Every row gives one point. Each copy is the shape, with its points in the same order, stretched, turned, moved and blurred by noise. Is it also mirrored, or only turned?

Shape:
[[-41  16 -16]
 [ 42 -19  40]
 [-30  12 -23]
 [ -6  -6 -41]
 [ 14 -27   3]
 [ 43  20 -16]]
Copy 1:
[[-25  20  17]
 [ 10 -35 -48]
 [-13  24  14]
 [ 14  44   9]
 [  9  12 -33]
 [ 32 -16  13]]
Copy 1 is: only turned
Copy 2, 6 rows:
[[-11   2  56]
 [  6  -4 -53]
 [ -8   5  49]
 [  8  19  34]
 [ 18   0  -9]
 [-19  39 -18]]
Copy 2 is: mirrored
Copy 3:
[[-20  46 -35]
 [ 39 -13  51]
 [-24  32 -24]
 [-33  19  25]
 [  7  21  49]
 [-19 -49  24]]
Copy 3 is: only turned
Copy 4, 6 rows:
[[ 32  38   0]
 [-60 -24  -9]
 [ 34  31  -5]
 [ 46  11  -2]
 [ -5 -12   9]
 [-11  -4 -49]]
Copy 4 is: mirrored

Shape:
[[ 27   3  -6]
 [-12  15  -2]
 [  4  -7 -16]
 [-11 -21  17]
 [-38 -17 -10]
 [-33 -19  -1]
 [-11  29 -37]
 [  1 -37 -18]]
Copy 1:
[[-43   4   3]
 [  1   9  16]
 [-30   9 -10]
 [  5 -22 -36]
 [ 10   6 -28]
 [ 10   1 -33]
 [-24  47  39]
 [-38  -4 -50]]
Copy 1 is: mirrored
Copy 2:
[[-17  22 -11]
 [  5  13   9]
 [-14   3  10]
 [  2 -14  -3]
 [  6 -13  33]
 [  6 -23  21]
 [ -3  29  27]
 [-17 -21  13]]
Copy 2 is: only turned
Copy 3 (8 x 3):
[[-24  -3  11]
 [ -5  24 -26]
 [-17  -5 -16]
 [  8  -3   5]
 [ 13  -6 -41]
 [ 11  -4 -27]
 [-26  13 -60]
 [-11 -39  -7]]
Copy 3 is: mirrored
Copy 4 (8 x 3):
[[ -9 -11   2]
 [ 15   1  12]
 [  8 -21   4]
 [ 20 -13 -19]
 [ 38 -22   4]
 [ 35 -17  -4]
 [  9  -8  37]
 [ 14 -41  -8]]
Copy 4 is: only turned

Shape:
[[ 21 -11 -23   6]
 [  7  16   0  17]
 [ -4  18 -12  25]
 [  6  12   5  25]
 [ 27 -12   1   9]
 [  3  27  12  11]
 [ 13  -6 -25  -5]
 [ 29   1   0  -5]
 [-12 -55  10 -60]
 [-19  37 -23  -8]]
Copy 1 (10 x 4):
[[-39  22  -5 -10]
 [  2  12 -14 -22]
 [  1   9   0 -33]
 [  8  19  -8 -19]
 [-20  28 -11   4]
 [ 19   4 -19 -15]
 [-38   7  -1  -9]
 [-13  12 -21  -2]
 [-57 -11  34  51]
 [-13 -29  -3 -35]]
Copy 1 is: only turned
Copy 2:
[[-25  30  32  31]
 [-12  10  -5  22]
 [-34  12  -8  18]
 [-17   5  -8  23]
 [ -7  15  22  32]
 [  0   6 -21  14]
 [-18  35  25  17]
 [  8  26  15  32]
 [ 58  -1  22 -51]
 [-20  29 -26  -5]]
Copy 2 is: mirrored

Shape:
[[ -2 -60 -21  -2]
 [ 34   7  18  34]
 [-14   5 -19  -5]
 [-16  -1  -8   2]
 [-10   3 -15  -1]
 [ -1 -18 -22  19]
 [  9   9 -20  -6]
 [-13  -5  27   4]
 [  7   9 -20  -1]
 [-11   9 -11  12]]
Copy 1 (10 x 4):
[[ 15 -25 -58  20]
 [ 32  -4  17  22]
 [ -8 -22   8  -9]
 [  5 -15  -3  -9]
 [ -2 -22   7  -8]
 [ 13 -30  -9   6]
 [ -3 -12  17   6]
 [ 19   7 -12  -8]
 [ -5 -13  14   2]
 [  7 -18  13  -9]]
Copy 1 is: only turned
Copy 2, 10 rows:
[[ 23  56  20  20]
 [ -3   3 -39  -1]
 [-14  10   4  22]
 [ -3   7   0  26]
 [-11  11   5  21]
 [  4  34  -2  33]
 [-24  19   7   4]
 [ 17 -20 -11   8]
 [-21  23   2   8]
 [-12   3  -6  28]]
Copy 2 is: mirrored
Copy 3 (10 x 4):
[[-17   2  -1  41]
 [-19 -29  17 -15]
 [ -6  18  -9   1]
 [ -5  22   8   3]
 [ -6  14  -4   0]
 [-26  12   7  10]
 [-11  -7 -23  -6]
 [ 10  13  29   3]
 [-14  -2 -15  -7]
 [-12  24   6  -6]]
Copy 3 is: mirrored
Copy 4, 10 rows:
[[ 40  -5  49  21]
 [-30 -15  23  17]
 [ 18  19   7  24]
 [ 18   4   7  27]
 [ 15  15   9  24]
 [  5  11  38  44]
 [  5  21  14   9]
 [ 20 -21  -7   6]
 [  4  20  14  19]
 [  5  11  11  35]]
Copy 4 is: only turned

Shape, 9 rows:
[[-15   3 -19 -18  15  36]
 [-27  20   9 -27  -1  27]
 [-16 -19 -19  22 -26  -7]
 [-12  19   7  26  20  45]
 [ 30 -10 -15  23 -28  13]
 [ 25 -34  34 -18  -6  14]
 [  9 -19 -23  -5  18 -10]
 [ 25 -28 -27  13  10   2]
 [  4  -9  31 -10 -26 -20]]
Copy 1, 9 rows:
[[-11 -23  11 -11  32  12]
 [ 25 -18   4   8  16  29]
 [-29 -15  58  13  19 -31]
 [  6 -24  42 -30   9  10]
 [-53  11  48  -3 -17  -1]
 [ 15  55  16   7 -14  37]
 [-39   2   2  -7  18 -32]
 [-59   8  23 -19  12 -29]
 [ 19  25  11  35 -17  11]]
Copy 1 is: only turned
Copy 2, 9 rows:
[[-24   7 -35 -25   3  -3]
 [  3  17 -29  -2 -18   4]
 [-30 -16  -8  41 -14  21]
 [  3 -23 -31  37   3 -48]
 [-12 -60 -26  27 -10   2]
 [ -1 -17 -52  -7  35  40]
 [-21  -1  -2 -25  18  17]
 [-28 -31 -15 -13  24   4]
 [ 13  -6 -12  25 -16  41]]
Copy 2 is: only turned
Copy 3, 9 rows:
[[-20  -8  32  40 -20 -17]
 [-27   6  27 -14  -5 -54]
 [ 30   9  26 -13  46  52]
 [ 52  12  25  44  -2 -55]
 [ 54 -41  31 -10  27  40]
 [ -4 -39 -37  -2  53  -9]
 [-15 -16 -24  23   2  42]
 [ 20 -30 -11  39  13  58]
 [ -5 -10 -26 -60  55  -4]]
Copy 3 is: mirrored

Shape:
[[ 29  10  -2  -6  -7 -27]
 [ 20   2  15   2  31   9]
 [ 24  -2 -50  10 -18 -11]
 [-53 -32  12  -6  25  10]
 [  1 -32  10   0  13   3]
 [ 20 -12   5   0 -36 -34]
 [ -7   0  11   0   3   3]
 [-45   1  -2  -5  16   2]
 [-16   8   6  18  -6   6]
 [-41  19 -24  38  29 -13]
 [ 29  19  -4  -3  13  -1]]
Copy 1 (11 x 6):
[[  5   7  16  28  31  13]
 [ 10  -6   9 -10   7  41]
 [-17  -2  11  60  -3   0]
 [ 12 -23 -32 -31 -17 -17]
 [ 17 -15 -18  -6   6  25]
 [ 27  17 -15  23  45   9]
 [ 17   5  -4 -11   3   9]
 [ -5  -5  -3 -15 -16 -28]
 [ 13  25 -13 -11  -2   1]
 [-51  15   0   3 -23 -35]
 [  2   2  24  13  14  27]]
Copy 1 is: mirrored
Copy 2 (11 x 6):
[[ 17 -18  -3  33  -6 -26]
 [  4 -38  14  -6   2 -11]
 [  0  14 -26   8 -24 -22]
 [-10   7  37 -25  38  -9]
 [ 14 -12   5 -12  11 -18]
 [ 37   8  -5  39  -7 -25]
 [ 11  -3  12   3   6  -1]
 [-26   8  27  -3  27   1]
 [  5   5  17  13  -7   6]
 [-44  -1  32   6  -1 -20]
 [  3 -31  -9  10  -9 -17]]
Copy 2 is: only turned
Copy 3, 11 rows:
[[ -6  27  -1   9  -6 -34]
 [-12   1 -49  -8   0   2]
 [-10  -4  53  42  23 -43]
 [ 44 -20 -23 -29   7  33]
 [ 12 -25 -20 -10  -8 -11]
 [  3  12  29  -9 -22 -47]
 [  1   4 -19 -18   1   3]
 [ 29   6  -9 -13  14  33]
 [ -7   8   6 -17  -2  12]
 [  2  10  30  37   9  50]
 [-19  20 -23   8  11 -15]]
Copy 3 is: only turned

Shape:
[[-13  -6   0   0   5  10   6  -8]
 [  1  -7   0  -3  -7 -13 -17   3]
 [ -7   5   5   0   5   2   4   1]
 [-15   7  -5   2  -3 -10  -9   1]
 [-10  -5  -7   2  -7 -26   7  -4]
 [  3  13  -3  -2   5   8  -5 -23]
 [-10  -2  36   0  -4 -15  -8  -2]
 [ -6   6   1   2 -13   0  -7  -9]
 [  6  11   2   7  11   7   8  -1]
 [  5   4   0  -4  -1   1   8   3]
 [-11   2  -4  -1 -11   9   9   0]
 [ -7   9   3  -3  -4   4  -9  -5]
 [  0  -1   0  60  -2 -23   9  -3]]
Copy 1 (13 x 8):
[[  3  -4  11 -14   9   1  21   4]
 [ -6   6  -8   1  -2   6 -13   7]
 [  0 -12   8  -4   1  -6   8  -5]
 [ -4   3   4   7   7   7   2 -13]
 [-12  12   6   2  19 -12  -3  -6]
 [ 25  -5  -8  -3   3  -9  14  -6]
 [-11  11  15  -9 -27 -12 -21 -18]
 [  4   3   6  12   0   3   2  -3]
 [ 12 -22  -1  -2   3 -17   7   7]
 [  0  -9   3   6   4 -10   9   6]
 [ -1  -2  20  12  13   0  23   4]
 [  4  -3   4   6  -2   3  11  -8]
 [ 17 -23  20 -19  23 -33 -40  -2]]
Copy 1 is: mirrored
Copy 2 (13 x 8):
[[-16  -1  -6   9  22  10   3   6]
 [  4 -20  -7  -3 -21  -3 -17  -2]
 [-14  -2  -3  -2   3   4   3   2]
 [ -1 -18  -5  -5  -3 -14  -5   8]
 [  5 -20   6 -18  12  -8 -14   6]
 [ -7  -7  -6  14  15  -8  12  -4]
 [-35 -20   8  -6 -11   5 -22   4]
 [ -6 -14 -10   4   4 -16 -10  -5]
 [ -9   3  -5  -6   7   7  16 -10]
 [ -8   2  -3  -4   3   1  -3  -3]
 [-12   4 -12  -1  14  -4  -5   0]
 [-11 -11  -7  10  -1  -9  -2   2]
 [ -1 -23 -12 -53  19   6   2 -39]]
Copy 2 is: only turned
Copy 3:
[[ 13  -7   0   1  -8  10   9   1]
 [ -2   1   9   2  11   2  -5  -7]
 [  4 -10   0  -1  -3   3   9   3]
 [ -1  -8  -5   4   8   4   5  -9]
 [  4   7  -5 -10  14   6   6  -1]
 [  0  -1  -5  15 -15  -3  14   0]
 [ -4  -2  22  -1  19   6  19  -4]
 [  3  -4  -3  14   5  -2   7   1]
 [ -2 -10  -4   0 -14   3   8  11]
 [  4  -7  -2  -3  -3  -4   7   8]
 [ 12 -12  -8   5  -1  -1   6   8]
 [  1  -9   1  11   0  -3  10  -2]
 [-10   5 -10   1  11  36  -3  21]]
Copy 3 is: only turned
Copy 4:
[[  2   4  -1   6 -16  -8   8  -2]
 [ -9   7  12  -6   6  22  16 -12]
 [ -5  -2   3   9  -9  -5  -2  -6]
 [ -9  -8  11  -8   0   9   9 -13]
 [-10   7   3  -4   6   0  19 -19]
 [  3   4  13 -21 -16  -4 -14  -9]
 [ 12  13  24  23  -3  -4  -1 -26]
 [  4  -5  10 -15  -8   9   3 -22]
 [ -1  -3  -6  -1 -10 -13 -15   7]
 [-10   1  -2   5 -10   0  -3  -6]
 [  1  -9  -8   5 -15   3   5 -16]
 [  0  -3  12  -6 -12   8  -2 -16]
 [ 32 -17 -19 -18  23 -19   0   2]]
Copy 4 is: mirrored

Shape, 14 rows:
[[-16   1  18 -10  -5   2   5 -13]
 [ -6  -2  12  -9  -5   6  -5  -9]
 [-16   8  17   6  -7  11   3   3]
 [  5  12   7  -7  -5  -3  -2 -12]
 [  1   6  11  12 -10  -9   9  15]
 [  0   3   1  -6  -7  10  10 -12]
 [  5  -1   4  -7  -5  -1   3 -10]
 [  1 -17  17   6   7  -5  -3  60]
 [-16  11   0 -10  -8  -2  -4   8]
 [ -1  16   9  -9  -4  14   7  -9]
 [ -4   4   4  -1  10   6  -2 -10]
 [ -5  12   4  19  -4  -4   3   5]
 [ -2  10   1  -6  14  -9  17  -2]
 [  0  13  17 -10   6   1   2  -7]]
Copy 1:
[[  6 -25  19  -8 -12   1  -3   7]
 [  7  -7  15  -4 -12  -3   7   1]
 [  9 -14  19  -3  -8  19   3  -4]
 [  6  11   8   0 -12  -5  -4   3]
 [ -4   2  11 -12   8  13  -9 -16]
 [  3  -8  10  14  -6 -12   0   3]
 [  0  -1   9   2  -4 -12  -1   1]
 [  2  -7   1 -49  35  37  11 -39]
 [ -1  -4  -6  -7  -6   8  -3 -12]
 [ 13  -3  10   9  -9  -2  -3   4]
 [  7  -7  11   2  -7   7   6  13]
 [ -3   4  11   1   0  19  -3  -3]
 [  0 -16   3  -6   8   5 -13  14]
 [ 14  -3  13  -9  -7   6  -5  10]]
Copy 1 is: only turned
Copy 2, 14 rows:
[[  2 -14  -6  15  -3   1  14  22]
 [  1 -10 -12   9   6  -7   7   8]
 [ -1 -23 -20  13  -9  13  10  13]
 [  2   1  -8   6  11  -3  -5  14]
 [-10  -6 -13  -8 -20  19  -6  20]
 [ 14 -15  -1   4   5  -2  -2  14]
 [  4  -2  -3   2   5  -7  -2  11]
 [-25   3 -30 -36 -29  30  18   6]
 [-11 -11  -7   3   8  18  10  17]
 [ 14 -11  -9   6   9   7   4  22]
 [ 10   0  -3  15  10  -3   6  -4]
 [ -4  -8  -9   8 -10  15  -9   2]
 [  9   7  10   9  -1  12   6  15]
 [  6   4 -10  13   4   3   7  18]]
Copy 2 is: only turned
